Each row is a point. Each copy is the shape, with its points in the same order, turned, moved and blurred by noise. Is it also mirrored, or only turned?

Shape:
[[-22, -23],
[-11, -10],
[-17, 86],
[28, 9],
[24, 23],
[8, -30],
[-14, -52],
[-30, -44]]
Copy 1:
[[-28, -31],
[-19, -14],
[58, 35],
[-29, 22],
[-20, 31],
[-44, -13],
[-49, -58],
[-37, -45]]
Copy 1 is: mirrored
Copy 2:
[[-10, -29],
[-8, -12],
[-79, 58],
[11, 28],
[-5, 36],
[16, -15],
[15, -45],
[2, -50]]
Copy 2 is: only turned
Copy 3:
[[-26, -38],
[-10, -32],
[26, 57],
[33, -30],
[34, -15],
[-4, -57],
[-32, -66],
[-43, -56]]
Copy 3 is: only turned

Shape:
[[-9, 31, 52],
[30, 18, -35],
[20, 2, -39],
[-9, 20, -69],
[-14, -3, 29],
[-11, 44, 70],
[-7, 28, 45]]
Copy 1:
[[27, -54, -10],
[-5, 36, -10],
[-19, 35, 1],
[-55, 34, -25],
[1, -39, 17],
[40, -69, -20],
[23, -47, -8]]
Copy 1 is: mirrored
Copy 2:
[[-7, 36, 36],
[-43, -42, -6],
[-29, -43, -19],
[-49, -27, -55],
[15, 9, 11],
[-9, 50, 52],
[-10, 30, 30]]
Copy 2 is: mirrored
Copy 3:
[[-32, -44, -37],
[12, 38, -40],
[11, 42, -25],
[-17, 66, -10],
[-9, -36, -8],
[-41, -68, -49],
[-27, -37, -27]]
Copy 3 is: mirrored
Copy 4:
[[75, -33, -21],
[-13, 21, -35],
[-23, 12, -32],
[-38, -6, -74],
[29, -38, -9],
[87, -35, -33],
[61, -28, -23]]
Copy 4 is: mirrored

Shape:
[[-30, -2, -30, -15],
[-25, 31, -34, -13],
[25, 15, -32, 51],
[18, 50, 0, -9],
[-54, 36, -33, -35],
[-9, -34, 36, 4],
[16, -2, -16, -54],
[-28, 35, -29, -4],
[15, -11, 24, 37],
[-37, -18, 19, 7]]
Copy 1:
[[-7, 4, -43, 18],
[-10, 29, -49, 1],
[-31, -21, -59, -57],
[2, 36, -17, -48],
[-13, 52, -43, 32],
[-6, -36, 21, 2],
[52, 10, -28, -1],
[-23, 33, -45, -3],
[-22, -37, 3, -41],
[-26, -16, 1, 17]]
Copy 1 is: mirrored
Copy 2:
[[-22, 20, -9, 6],
[-6, 44, -11, 22],
[54, -6, -36, 20],
[39, 29, 29, 30],
[-35, 61, -2, 31],
[-10, -51, 28, 14],
[-4, 24, 33, -31],
[-3, 37, -12, 34],
[30, -44, 10, 28],
[-27, -25, 6, 28]]
Copy 2 is: only turned
Copy 3:
[[-19, -17, -31, -46],
[-5, 12, -28, -60],
[-35, 51, -10, 2],
[26, 25, 15, -29],
[1, -7, -30, -95],
[-35, -47, 25, -1],
[33, -29, -25, -19],
[-13, 14, -14, -59],
[-42, 3, 27, 14],
[-44, -37, 12, -33]]
Copy 3 is: only turned
Copy 4:
[[-22, -4, -51, 4],
[-11, 7, -66, 22],
[47, -27, -22, 30],
[28, 40, -42, 28],
[-38, 16, -85, 29],
[-29, 9, 22, -6],
[-3, 32, -47, -40],
[-8, 7, -66, 33],
[16, -4, 22, 17],
[-42, 1, 0, 18]]
Copy 4 is: only turned

Shape:
[[-12, -33, 19, 13, -26, -58, 22, -13],
[-2, -38, -12, -13, 41, -2, -32, -13],
[-30, 0, -37, -70, -30, -63, 33, 7],
[-52, 0, -31, 22, 58, -29, -50, -24],
[-19, 17, 8, 36, -10, 50, -16, -28],
[16, 2, 4, -49, -8, -65, 31, -21],
[18, 30, 25, 42, -17, 0, -49, 11],
[12, 11, 1, 55, 38, 13, -15, -30],
[2, -6, 6, 40, 3, 37, -23, 21],
[-13, 17, 15, 50, 38, 14, 12, 13],
[-32, -6, 9, -64, -17, -80, 6, -29],
[-38, -1, 40, -38, 19, -34, 27, 0]]
Copy 1:
[[-5, -21, 22, 19, -62, -19, 15, -44],
[-7, -25, 14, -51, 15, 0, 0, -16],
[-89, 20, -17, -19, -66, -34, 26, -36],
[-27, -49, 1, -23, 46, -44, -34, -46],
[6, 24, 16, 36, 45, 17, -22, -19],
[-26, 33, 20, -32, -64, -46, 24, -42],
[16, 13, 35, 24, -5, -14, -68, 12],
[44, 3, 9, 3, 37, -27, -23, -22],
[15, -2, 9, 20, 21, 11, -24, 26],
[21, -7, 15, 30, 33, -43, 3, 14],
[-71, 7, 37, -26, -62, -37, 15, -66],
[-47, 2, 53, -1, -17, -43, 41, -18]]
Copy 1 is: only turned
Copy 2:
[[-22, -52, 52, -19, -30, -21, -4, 9],
[-44, -26, -19, 9, 21, 34, -6, 18],
[-1, -60, -23, -66, -35, -34, 38, 61],
[-95, -35, -14, 5, 30, -1, 41, -17],
[-37, 42, -14, 8, -24, -9, -15, -43],
[31, -55, 15, -18, -15, -12, 31, 35],
[-36, 4, -6, 65, -26, -46, -8, -16],
[-29, 6, 3, 24, 28, -6, -10, -51],
[-45, 22, -12, 24, -1, -26, -45, -5],
[-37, 24, 11, 6, 35, -44, -10, -23],
[-9, -55, 17, -31, -44, 1, 63, 51],
[-13, 2, 35, -27, -1, -14, 36, 50]]
Copy 2 is: mirrored

Shape:
[[-17, -40, -24, -21, 15, -23, 5, 16, -2],
[51, -13, -41, 16, -24, -1, -26, -51, -58],
[-36, 12, -2, -23, 31, 16, 10, 20, 2],
[2, -31, -10, 5, 16, 10, -17, 48, -6],
[12, -17, 1, -29, 12, 28, -2, 12, 26],
[12, 10, -6, 13, -17, -31, 9, -18, -56],
[28, 24, -39, 18, -26, -38, -6, -14, -28],
[17, -8, 6, -3, 23, -1, -45, -19, -10],
[6, -16, -7, 1, 11, 25, -26, -19, 5],
[-18, -26, 4, -17, 4, 24, -12, 8, -9],
[-11, -18, 18, -23, -5, 7, 9, 28, 5],
[-21, 30, 0, -9, 25, 21, 33, 28, -22],
[-16, -37, 0, 17, 19, 19, 6, 4, 24],
[1, -25, -19, -24, 26, 10, 5, 17, -3],
[6, -2, -55, 12, -47, -27, -33, -18, -45]]
Copy 1:
[[1, -27, -6, 43, -28, -5, -12, -24, 22],
[25, -21, -95, -4, 9, 37, 1, 10, -28],
[-14, 16, 30, 32, -6, 3, 9, 4, 28],
[26, -26, -1, 30, -10, -9, -10, 22, 43],
[16, -30, 28, -4, -8, 17, 13, -2, 21],
[-5, 5, -59, 17, 18, -14, -13, 4, -25],
[25, 22, -67, -3, -16, -15, -10, -1, -24],
[27, -20, -4, 28, -8, 26, 0, 31, -26],
[17, -19, 2, 6, -6, 41, -6, 15, -1],
[-13, -25, 5, 15, -8, 20, -8, 19, 25],
[-14, -27, 20, 6, -4, -16, -8, 6, 24],
[-16, 32, 11, 25, 23, -14, 18, 7, 33],
[17, -19, 24, 20, 8, 23, -36, -7, 30],
[9, -22, 5, 31, -9, 8, 10, -10, 30],
[4, 0, -89, -1, -37, 9, -20, 12, -5]]
Copy 1 is: mirrored
Copy 2:
[[-37, -28, -14, 4, 19, -25, -24, 5, 22],
[-29, 25, -18, -40, -34, -20, -19, -33, -67],
[-12, 12, -21, 36, 7, -10, -16, 10, 55],
[-19, -28, -40, -4, -14, -28, -6, 36, 23],
[19, -19, -23, 2, -6, -28, -1, -10, 37],
[-36, 43, 14, -21, 3, -17, -16, 11, -33],
[-13, 30, -4, -46, 1, 4, -35, 8, -37],
[11, -4, -18, 23, -20, -35, -29, -2, -29],
[6, -11, -23, 17, -24, -14, -3, -18, -4],
[-20, -12, -9, 21, -26, -25, -3, 1, 21],
[-9, -14, 8, 0, -3, -30, 1, 18, 43],
[-19, 46, -22, 15, 7, -14, -1, 24, 51],
[-7, -25, -28, 24, 6, -3, 20, 3, 12],
[-18, -11, -34, 5, 10, -32, -14, -5, 25],
[-46, 8, -5, -47, -33, 16, -50, -3, -39]]
Copy 2 is: mirrored
Copy 3:
[[-21, -21, -15, 39, 11, 9, -32, 2, -42],
[16, 59, -47, 50, 7, 62, 25, 7, 5],
[-34, -8, 32, 17, 23, -23, -20, -9, -15],
[13, -13, 14, 30, 22, 1, -16, 36, -37],
[15, -30, 10, 9, 38, 3, -11, -13, -6],
[-10, 51, -26, 27, -33, 16, -5, 3, -5],
[-12, 54, -59, 8, 0, 21, -5, 21, -2],
[19, 19, -15, 35, 27, -8, 28, -12, -28],
[3, -5, -3, 28, 33, 12, 28, -6, -10],
[-3, -12, 24, 23, 15, 15, 3, -8, -32],
[2, -23, 19, 0, 1, 2, -23, -8, -26],
[-31, 13, 42, 14, 2, -22, -31, 4, 11],
[-12, -46, 5, 26, 14, -2, 16, 14, -13],
[-5, -16, 5, 40, 28, 5, -26, -1, -15],
[-20, 58, -48, 17, 7, 58, 6, 23, -36]]
Copy 3 is: mirrored
